Each row is a point. Each copy is the shape, with its points in the same order, turned, moved and blurred by noise. Is it also mirrored, or only turned?

Shape:
[[-1.37  1.88 -1.83]
 [ 0.61  1.58 -1.48]
 [ 2.46 -0.81 -1.08]
 [ 0.85  1.84  0.23]
 [-0.65  2.26  2.66]
 [-1.13  0.24 -1.13]
 [-1.43 -2.48  1.26]]
Copy 1 (7 x 3):
[[-3.22  1.55  0.78]
 [-1.15  1.28  2.49]
 [ 1.77  1.23  1.84]
 [-0.72 -0.48  2.76]
 [-2.10 -2.76  1.87]
 [-1.36  0.83  0.24]
 [ 0.54 -1.43 -1.96]]
Copy 1 is: only turned
Copy 2 (7 x 3):
[[ 2.58  0.37 -1.25]
 [ 1.91 -1.27 -0.08]
 [ 0.19 -1.51  2.33]
 [ 0.46 -1.76 -0.93]
 [-1.34 -1.00 -2.98]
 [ 1.14  0.94 -0.20]
 [-1.95  2.46  0.63]]
Copy 2 is: mirrored

Shape (10 x 4):
[[-2.29  0.85 -0.20 -0.86]
 [ 0.16  1.70 -1.18  0.08]
 [ 0.31  0.27 -1.73  0.35]
 [ 0.08 -2.99  2.38  2.00]
 [-1.24 -1.67 -0.64 -2.54]
 [ 3.81 -2.64  0.75  1.22]
 [-0.05 -0.65  1.53  0.30]
 [-0.23  2.07 -1.42  1.18]
 [-0.34  2.07 -0.01  0.77]
 [ 1.40  0.10  2.11 -1.62]]
Copy 1, 10 rows:
[[ 0.93  1.53 -2.22 -1.84]
 [-0.31  2.13 -1.29  0.51]
 [ 0.61  1.37 -1.80  1.57]
 [ 1.77 -3.54 -0.12  0.54]
 [ 3.88  1.53 -1.58 -0.72]
 [ 1.79 -1.64  1.85  3.58]
 [ 1.16 -0.70 -0.01 -0.45]
 [-1.35  1.79 -2.05  0.58]
 [-1.13  1.27 -1.13 -0.23]
 [ 1.73  0.61  1.98 -0.64]]
Copy 1 is: only turned
Copy 2, 10 rows:
[[-1.44  3.08 -0.22 -0.10]
 [-1.20  0.81  0.96 -1.98]
 [-0.47  0.29  1.07 -1.04]
 [ 1.83 -0.72 -3.52 -0.35]
 [-1.89  0.39 -0.45  2.58]
 [ 0.60 -3.93 -1.54 -1.37]
 [-0.30  0.57 -2.06 -0.63]
 [-0.79  1.60  1.40 -2.41]
 [-0.89  1.89  0.07 -2.34]
 [-2.66 -0.74 -2.21 -0.99]]
Copy 2 is: mirrored
Copy 3 (10 x 4):
[[-0.89 -1.83  1.16  2.99]
 [ 0.88 -2.11  1.76  1.15]
 [ 0.08 -2.64  0.74 -0.03]
 [ 0.16  0.84 -3.31  1.21]
 [-3.38 -0.86  0.93  1.30]
 [ 0.97  1.22 -2.01 -2.54]
 [ 0.18  0.40 -0.74  1.53]
 [ 1.97 -3.06  1.34  0.97]
 [ 1.55 -1.63  1.25  1.76]
 [ 0.14  2.18  0.97  1.10]]
Copy 3 is: mirrored

Shape (10 x 4):
[[-0.97  1.14 -1.54 -0.89]
 [-0.43 -1.10 -1.77  1.14]
 [ 1.74 -3.10 -0.19 -2.49]
 [ 3.25 -1.41  1.57 -0.77]
 [ 1.39 -1.87  1.69  0.01]
 [ 2.21 -1.29  0.37  1.31]
 [-0.80  0.79 -3.17  0.51]
 [-0.75 -0.19 -0.24  0.10]
 [ 2.35 -0.03  0.91  0.55]
 [-2.10  1.51 -2.56 -2.81]]
Copy 1 (10 x 4):
[[ 1.68 -0.57  0.76  0.82]
 [-0.81  0.04  2.21  1.22]
 [-1.14  3.05 -0.01 -1.96]
 [-2.63  0.22 -0.92 -2.63]
 [-2.73  0.63 -0.85 -0.65]
 [-2.84 -0.51  0.75 -0.81]
 [ 1.14 -0.98  3.00  1.14]
 [-0.33 -0.18  0.33  1.09]
 [-2.12 -1.16 -0.11 -1.57]
 [ 3.95  0.42  0.84  0.86]]
Copy 1 is: mirrored
Copy 2 (10 x 4):
[[ 1.32  0.76 -1.33  0.84]
 [-0.53  2.19 -0.34 -1.04]
 [ 1.54 -0.96  2.55 -2.46]
 [ 0.20 -2.26  0.17 -3.80]
 [-1.22 -1.58  0.42 -2.60]
 [-1.03 -0.25 -0.64 -3.37]
 [ 1.10  2.71 -1.31  0.12]
 [-0.26  0.26 -0.37 -0.10]
 [-0.38 -1.18 -1.69 -2.82]
 [ 3.26  1.04 -0.94  2.27]]
Copy 2 is: only turned
